Each row of a before or after table is a point. One or more steps were done to the points. Then noise was added and the rows were shuffled. The steps act on columns, c1 being the first. Name the steps. A step turns or swaps two columns, mirrors them in a line or flattens them onto one, adds a multiple of one to another, or multiplies or shifts one. Angles are multiples of 10 degrees, from the lower column toward the higher: turns from -170 to 170, lines from 10 to 170 but not 90. Use the fewest steps. Two steps may share a column if one is a turn and the other turns, adds or multiplies; they go together, in the order done. Otherwise the lowest column goes first.

Before:
[[ 70 -31 -18]
 [-29  31  39]
 [-21  19 -15]
 [ 31   6 -55]
 [ 23 -14  -7]
 [-25 -50  12]
 [ 27  24 -44]
 [-26 -23  40]]
After:
[[  0 -34 -12]
 [-26  41 -33]
 [ 27   9 -29]
 [ 41  10  32]
 [-64 -44  22]
 [-16 -42 -23]
 [ -6  34   8]
 [-21  -8   5]]
Steps: turn c1 and c2 by -120 degrees; add -1 times c2 to c3

Before, 12 rows:
[[-17 -24  -4  29 -48  30]
 [ 20 -55 -26  -8 -14  -1]
 [ 29 -51  38  13 -66 -54]
 [ 15 -53  46  19  39  46]
 [ 15  24 -34  27 -11  23]
 [-23   0  32  23  19 -37]
 [-34 -39 -27  20 -15   5]
 [ 16   8  -7 -22 -24  18]
 [  2  31 -32  28 -52  13]
 [ -7 -14   0  21  -7 -47]
 [-28 -40   0 -31 -25  21]
 [-11 -13 -31  15  23 -21]]
After:
[[  1 -41 -28  24  32  12]
 [ -2  18   2 -43  24  -9]
 [ -6  69  -3  33 -25 -27]
 [-70 -10 -32   6  -8 -11]
 [ 27  48  31 -44  16  14]
 [ -6 -31 -15  27  -6 -30]
 [-77 -30  45 -33  38 -68]
 [  6  75 -26  13  24  -5]
 [ -2  27 -30 -33   6  14]
 [ 24 -21 -27  30  46 -27]
 [-69  -3  50  29   7  58]
 [ -5  42  -1  45  40 -20]]
Steps: multiply c1 by 2; turn c1 and c2 by -120 degrees; turn c4 and c5 by 110 degrees; turn c4 and c6 by -70 degrees

Before:
[[-60  11 -12 -14  -5 -12   6  10 -25]
 [  6  22  17 -16 -47  59  11  -9  24]
 [ 29  24  32  22 -31  28  -4 -21 -13]
 [-49 -49  32  -5  37 -21   8   9 -23]
 [ 19  -2  16  48 -21  23  37   9   2]
 [-17 -11  16  41  82   4   7  31 -11]
 [ 32   3   2   3  -8  10  -2  29   6]
 [-69 -14  26  33   7 -39 -14   8  14]
 [ -1 -18  -6  26 -26  31 -11 -21   3]
 [ 39  31  -9  12  -1   6  32 -20  27]]
After:
[[  5  21  20 -33  -9  57   8 -47  27]
 [-60 -17  -1 -28  11  -1 -13  -5 -68]
 [-17  10  14  80  30  -5  10  82 -22]
 [ 32   5  -1   6  30  10   3  -7  30]
 [-69 -14   1  65   6 -38  30   6 -33]
 [ 29  -1  12  44 -21  37  31 -31   8]
 [-48  26  20 -10   9 -48  23  36 -55]
 [ 40 -20  22  26 -19  24 -24   0  54]
 [ 20  16  40  96   9  15  -4 -22  15]
 [ -1  37 -14  52 -21  12  -1 -26   3]]
Steps: add 0.7 times c1 to c9; mirror c2 and c6 in the line at 70 degrees; mirror c3 and c7 in the line at 30 degrees; multiply c4 by 2; swap c5 and c8

Before, 9 rows:
[[-32 -14  12  17   6  41  15 -35  -7  33   3  21]
 [ 46 -26  36 -13  38  14  18 -51  29  13  36 -29]
 [ -7 -18  -9 -35  32 -21 -19 -47   8  -9  -8  -4]
 [-12  38 -26  13  31 -26  25   7 -25  16   9 -12]
 [ 24  -2  33   3  16 -10  -6   1   1  25  10  15]
 [  4  35  -8  17  34  -6  -6 -14  -8  -5 -32  17]
 [  5  43   9  12  23  23   3  30 -26  38  -7 -13]
 [  1  44  50   5  -8   0   2  29  -1   3  -5 -26]
 [ 20  30 -21 -36  -7 -31  17  29   2  -5 -19   0]]
After:
[[  4 -26 -36  10  38  47 -22 -44  29  32  46 -25]
 [  8  35   8   3  34   2  18  -9  -8 -13 -35 -13]
 [  0  44 -50   5  -8   1   4  36   0   8  13  -5]
 [-20  43 -10   9  23  12   9  33 -25  97   3   3]
 [ 18  -2 -34  -4  16  20   6  -8  -1  63  -1  17]
 [ 36  29  22  -3  -6   8 -41  30   2 -13 -15   4]
 [ 20  38  26  27  31 -20  -1   7 -25  40  15   2]
 [ 17 -17   9 -33  32 -14 -21 -37   9 -22  -3 -30]
 [-49 -13 -12  21   5 -16   6 -38  -7  82 -12  -2]]
Steps: turn c1 and c6 by 70 degrees; multiply c3 by -1; mirror c4 and c7 in the line at 30 degrees; turn c11 and c12 by 40 degrees; turn c8 and c12 by 30 degrees; multiply c10 by 2.5

Before (8 x 20):
[[ 20  -7   9  41 -28 -15 -27  -6   4  14  -2 -25  31 -20  26  23 -31 -19
   -6 -26]
 [ -6   1 -20  12  36  19  10   5  29   5   3   6 -14 -11  -9   1  28  15
   -9  23]
 [ -5  -9  17   9  32  -5   4  -6  25  25 -15  37  -7 -23  -9 -15  13  17
   -4  12]
 [  1  -1  19  -5  38 -12  14   2  19   5  10   1 -15   8 -24 -16  19  17
  -20  25]
 [-10   2 -16  19  39 -26  20  -8   1   9 -18  15  -8 -11 -33  -8  17  27
  -11  10]
 [ -3  11  -1  13  23 -26  13   2  24  38  19   9  25 -28 -11  -6  21   6
    4   5]
 [ 18   5 -19  22 -19 -12 -42  -6  25   6  -9 -16  24  20  19  -7 -41 -11
   18 -20]
 [ 34   2  -5  20 -32 -13  -5   9   2   1 -12  -2  34   5  31   9 -27 -32
   15 -49]]
After (8 x 20):
[[-18  10  17  22  31  -6  -1  -6  27  25   1 -31  16 -23  -1 -14  12  50
   -4  12]
 [-22  -4  -1  -1  22 -25 -15   3  27  27  15 -16 -28 -29   3  -5  21  18
    4   5]
 [-24   2 -21  -3  36  19 -11   5  30  -3 -18 -13   4 -11  -1   1  28  45
   -9  24]
 [-40   5 -17   0  39 -26 -20  -7  12  -5   3 -24  19 -12  30  -8  17  81
  -11  11]
 [  9   4  18   4  37 -13 -13   1  25  -4 -24   3  -2   8  16 -15  19  51
  -20  26]
 [  4  -5  -5 -14 -32 -12   4   9  -9   3  45 -14  -5   5 -29   9 -27 -96
   15 -49]
 [-15 -19 -18 -26 -19 -11  38  -6  17  32  33  -6  -4  20 -27  -7 -42 -32
   18 -19]
 [-41  -2   8 -45 -28 -15  28  -7  -6  33  36 -16 -14 -20 -25  23 -31 -57
   -6 -25]]
Steps: add -1.5 times c4 to c1; turn c4 and c12 by -130 degrees; turn c2 and c7 by -160 degrees; add 0.7 times c7 to c10; mirror c9 and c15 in the line at 170 degrees; turn c11 and c13 by -120 degrees; multiply c11 by 1.3; multiply c18 by 3

Before, 14 rows:
[[  4  -4  19   9 -10 -15  -8 -22 -37  19  11 -14   0  -6 -13  19   9  -8
   -2  11  35 -11  -9 -17  18  13 -20  -3  -9   5  -9  16]
 [ -2  -3  17  -7  12  -2   9   3  13 -10   3 -25   6   2  -6  -7 -13 -14
   12  -5  16   2 -22  -6  -6 -11 -27 -16  -1 -19  -5  -8]
 [ -2  -7 -13  11   7  27   2  -8  -6 -12 -10  16   5  -7  -3   0 -16   1
    0  11  17  13  26  11 -23   3  19 -11 -14  -1   0  -4]
 [  9 -11  -8  -2  12  -2   1   9  26  -2   0 -27  -7   3 -17  -5 -12  -7
   -8  -1   9   1 -13   2   2  -8 -11 -10  -1  -4  30   1]
 [-16   4   8  14  20   6 -13   3   9 -13 -19   8   1  -3 -11   5   5 -14
   -3  14  11  19  15 -14 -18   0  17   5 -11  -1  -2   5]
 [  4  -4  37  17   3  10   7 -23 -22 -10   4 -10  -3  -5  -9  26 -15  -9
  -18  18  15  -8 -15 -15  24   8 -29   2  -1   2  -2  14]
 [ 18  12  24  14  -9  21   6 -32 -23  12  10 -12  -1  -2 -21  19  -9 -14
   -1   4  27  -7 -28  -7  16   0   8  12   4  10 -13  15]
 [  0  -8 -24  17   3  12  -6  -3  13 -28 -12   5   3   3 -14   2   0   4
    8  28  18  34   6  -8 -12 -19  11  -6 -12   5  -2 -13]
 [ 18  22  16   2   0  -7  -3  -3 -35  11  -4 -14   3   5 -23  21 -16   2
  -21  10  32 -16 -21 -19  29  -2 -14  -2   1  -5  -9   0]
 [ 11   0  11  -9  23   0   1  -2   6  -8  -5  -4  -8  -1  -9 -21 -19 -13
    9  -5   5   8 -19  -8  11 -15 -19 -24   4  20  14   2]
 [  5   0  -9  22  15  -4   4  -2   6 -20  -5   7  21   6  -9   2   3   1
   -3  11  -8  25  13  12 -16 -16  18 -10 -26   1  -8   6]
 [ -3 -11  12  -8   7 -10 -14  -3  20  -7  -5 -17  23  -8   2 -25 -28  -9
  -14  -2  14  13 -33 -10  11 -10 -23  -8   6  -5  11  11]
 [  2   3  19  11  -9  10   0 -17 -34  15  -1   2  -9  10 -29  23 -10   5
   -6  -6  18   5 -34 -13  11  11 -22   2  -8  -2  -3  15]
 [-14  -3 -12  13  18  -4   1 -21  12 -19 -15   6  20  12  -9 -14 -10   7
    8  19  -5   8  17 -11 -16  -3   7  10  -2   2   8  -8]]
After, 14 rows:
[[ -3 -12 -10  -9  28 -10 -13  -3  20   3 -14 -25  24  -7  -7 -24 -25  -9
  -15  -3  14 -17 -32 -10  12   9 -22   7  -9  -6  11  11]
 [ 10 -10  19  -2  18  -2   1   7  27  12  -4 -30  -8   3  12  -6 -11  -7
   -9  -1   9   2 -14   2   2   9 -11  -1 -10  -5  30  -1]
 [  4   9 -90  17   4   9   7 -22 -23  15  -2 -21  -4  -4   1  26 -16  -9
  -18  18  16 -12 -15 -15  24   6 -29  -2   2   3  -2  14]
 [  5  11 -55   8 -31 -16  -9 -22 -38  -6  13   6   1  -9  21  19   5  -9
   -3  12  36   0  -8 -18  17   7 -20  -8  -3   6  -9  16]
 [  2  11 -35  11  -2  10  -1 -17 -35   8  -4  18 -10  10  31  23  -8   5
   -6  -6  17 -13 -35 -13  10   0 -22  -9   2  -2  -3  15]
 [ 17   4 -61  14 -18  21   7 -32 -24   3   6  -1   0  -3  24  20 -12 -13
   -1   4  27  -6 -28  -7  18 -10   8   3  11   9 -13  15]
 [ -2 -11 -34  -7  15  -3   8   2  13  11  -2 -35   5   2  -3  -7 -13 -15
   12  -5  16 -10 -22  -7  -7   1 -26   0 -16 -19  -6  -8]
 [-13  -4  37  13  44  -5   0 -21  13  20 -17 -13  19  12  -6 -15  -4   7
    9  19  -5  -1  18 -12 -16   3   8  -2  10   1   8  -8]
 [  5 -16  50  21  21  -3   4   0   6  21  -4 -12  21   6  -6   2   5   2
   -2  11  -9 -17  13  13 -15  -2  16 -26  -9   0  -7   6]
 [ 11 -14 -12  -8  41   0   1  -1   5  12 -12 -12  -8   0   1 -21 -17 -14
    9  -5   5 -12 -18  -8  11  -2 -19   5 -24  20  13   2]
 [ -1 -20  94  18  18  12  -5  -4  13  31 -11 -24   3   3  -8   1   4   5
    8  27  18 -16   6  -7 -12   5  12 -12  -4   5  -3 -14]
 [ 18   3 -54   2  13  -6  -4  -2 -36   6  -9  -4   3   5  25  22 -14   3
  -21  10  33   6 -22 -19  29 -21 -15   2  -1  -5  -8   1]
 [ -1   1  44  11  29  28   2  -8  -6  10 -14   4   6  -6  -5   0 -11   2
   -1   9  17  -6  27  11 -23   6  19 -13 -11  -2   0  -4]
 [-16   2   4  12  46   6 -12   3   8  17 -17  -7   1  -2   1   5  12 -16
   -2  14  11 -20  15 -14 -18  -3  17 -12   6  -1  -2   6]]
Steps: turn c2 and c26 by -80 degrees; turn c3 and c22 by -150 degrees; multiply c3 by 2.5; turn c11 and c17 by -20 degrees; add -1.5 times c11 to c5; add 1 times c10 to c12; turn c10 and c15 by 140 degrees; swap c28 and c29
